Each point is reached from the start by the listed moves, each made once or not at all, plus a little noise. Say if it took an odd or an even number of moves. Then give how often each move was made.

Moves:
(1): [ 37  -8 -26  -9]
(2): [15 58 10 -4]
(3): [ 17  -5  36 -10]
Start: [ -4  -9   8 -13]
Points:
[ 60  39  34 -41] => odd (1, 1, 1)
[  7  51  20 -15] => odd (0, 1, 0)
[ 46  43 -11 -26] => even (1, 1, 0)
[ 17 -15  45 -23] => odd (0, 0, 1)

Moves:
(1): [ 32  32   5  -7   3  11   2   5 -12   8  12]
(2): [-10  14  15  19  -7  15 -13 -12 -17  -5   9]
(3): [-18 -23  30  -2   9  11   4  -4   0  29  -2]
(4): [ 12  -8  -3  28  -8   3  22 -15  15  -7 -12]
(5): [-13  15 -17 -24  39 -18  17  -4  -8 -16  18]
(6): [ 10  -3  -6  -3   8  31  -2  12 -22   0  11]
(7): [-11   1 -14 -20 -19  12  25  11 -13  11  18]
(8): [-16   7   5   4  10  10   5  33   8  -3   0]
Start: [  8   9  -3  14   2 -11  -5 -53   7  -8   1]
Points:
[ -6  34  -6  40  41  30  23 -40 -20 -37  30] => odd (0, 1, 0, 1, 1, 1, 0, 1)
[-18  39  42   8  -2  51  20 -20 -24  28  42] => odd (1, 1, 1, 0, 0, 0, 1, 1)
[ 25  52  19  60  -4  26  10 -46   0 -19   7] => even (1, 1, 0, 1, 0, 0, 0, 1)
[ 41  32 -14  17 -20  18  48 -54  -1  -1  22] => odd (1, 0, 0, 1, 0, 0, 1, 0)
[ -6  10 -18  24 -15  14  44 -23  20  -9   5] => odd (0, 0, 0, 1, 0, 0, 1, 1)

Moves:
(1): [13 -2 -1 -1 -2 -4 -2  6 -1 12  6]
(2): [ -5  30   3 -19  10 -10  -4   1  17   6 -18]
(3): [  5   6  14  -5  -9  -4   3 -13  -1   3   5]
(4): [  0  20   2  15   2  -2   2 -10  -6   8   8]
(5): [  1   2   5  -6   6 -10   5   4   5  -9   8]
(6): [  1   5  10   3   0  14   8  16 -10  -2  -5]
(7): [ -4   8 -13  -6   1  -8  18  -3 -12  -5  -5]
(8): [-12  -1   5  -3 -14 -14  -4  17 -14 -13   4]
(9): [ 16   7   4   6 -13  -3   2   1  13 -11   3]
(10): [-12  -9   5  -6   2  -1  16  10  24  15  -8]
(11): [-9  9 -6 -9 -1 11  2  5  5  7  1]
Start: [ 1 12  3 -5  3 -1 11 -5 -6 -1 -3]
Points:
[-28  29  23 -37 -11 -12  58  32 -10  -5  -2] => odd (0, 0, 1, 0, 1, 1, 1, 1, 0, 1, 1)
[-12  38  27 -24 -12 -25  34  17   4  21  19] => odd (1, 0, 1, 1, 1, 0, 0, 1, 0, 1, 1)
[-24  60  17 -47   5   3  55  12  17  22 -34] => even (0, 1, 1, 0, 0, 1, 1, 0, 0, 1, 1)

Moves:
(1): [ -5   5 -11   4 -10  10   5   2 -10 -21  13 -22  -2   8  -5   4  -7  10
   3  -7]
(2): [ 10   8   8  10   3   0  -1  -1   8   0   3  19  -8  -3  12   4 -19  -2
  -8  -4]
(3): [ -5   3   3   2   5  21   7  -6  -4 -11   1  -4  -6   0  -4 -16 -17  12
  23  13]
(4): [ -9  -7  11  14   8  12   1   4   0   2  -1  -3  -8  21  -5  -5  -1 -10
  13  -7]
(5): [  9  -5   9  -6  -1  -2 -11   3  10  -6   5   1   1   7   3   1   4  -8
   6   2]
(6): [-13  -2  -2   6  -6  -3  -6   8  -8   0 -18   7  -4 -13  -7  -7   8  18
   6 -18]
(7): [ -5  -4   2  -9   3 -20  -5  12 -11  -7  -4  11 -19   3 -12  -8   1  -2
  -4   1]
(8): [ 11  -4  -6   2   6   7  -4  -3   1  -5   0 -12  -4 -15   6  -3  10 -14
  11   6]
(9): [-12  -5   0   7  -3  -5 -13   5  -8   8   3   5   6  -4   9  -8  -4  -8
  -7  12]
(10): [ -3  -8  -7   1   2  18  10  12  -3   5  13  26 -10 -12  -2  -8   2  14
   2 -18]
(11): [ -8  -4  15  13 -11  -3   0   4   1  -3  13  -4   0 -20  -4  12   1  12
 -10  -7]
(12): [ -4   7   9   7 -13  -5   7   2   1  -9 -12 -10  10  -6  -6   0  -4 -14
  -5   2]
(13): [ 22 -11  17  -7  26  18  -5   3  -8  -1  12  -2   1   0   7  -1   1   1
   5 -12]
(14): [  6  -6  10   5   1  -1  -3 -10   2  -8  -5  13   8  -4 -17   4   9   4
   0  -1]
(15): [  1  14  11  -3 -17 -18   7  10 -16  -8  -7   3  -7  -9   4   9   2  -4
   2   6]
(16): [ -2 -16  -9  -6  11  -5  11  -1 -10  -1  -1   0   4  -1   7   3  -2  -1
   4  -2]
(17): [ -4  -9 -10 -13   3  14   2   1  -5  -7  -5  -3 -19   1   8  10  -1  15
  -2   7]
(18): [-12   3  -1  -6  14   4  19   5  10  -2  16 -12   9  17   7  -9  20   7
  -6   7]
Start: [  5   4   0  12 -10 -11   3  -3  -1   1   4   3  13  -5  -5  10  -3  -3
   1  -2]
Points:
[-11 -11  40  18   4 -21  13  14  13 -31   2   4  13  33 -37  -6  28 -27
   4   2] => even (0, 0, 0, 1, 1, 0, 1, 0, 0, 0, 0, 1, 0, 1, 0, 0, 0, 1)
[-13 -23  20  19  18 -12 -11  33 -23  -9  26  -3   2 -36  -1 -16  32  12
  -4 -18] => odd (0, 0, 0, 0, 0, 1, 1, 1, 1, 0, 1, 0, 1, 0, 0, 0, 0, 1)
[ 21 -39  55  15  14  38   3  31 -33 -47  24  29 -51 -29 -23   6   7  16
  50 -15] => odd (0, 0, 1, 1, 1, 0, 1, 1, 0, 1, 1, 0, 1, 1, 1, 0, 1, 0)
[-13  -2  37  29 -35 -58  -9  22 -32 -17   4  30   3 -37 -22  19   4  -2
 -17   8] => odd (0, 0, 0, 0, 0, 0, 1, 0, 1, 0, 1, 0, 0, 1, 1, 0, 0, 0)
[-25 -39  19  36   6  32  -1  16 -28 -27  17  31 -33 -32 -25 -13  -4  20
  27   5] => odd (0, 0, 1, 1, 0, 0, 1, 1, 1, 1, 1, 0, 0, 1, 0, 0, 1, 0)
[-26 -22  34  36  10  50  23  18   9 -27  24  44 -21  -9 -14  -4   3  60
  23 -25] => even (0, 1, 1, 1, 1, 1, 0, 0, 0, 1, 1, 0, 0, 1, 0, 0, 1, 1)
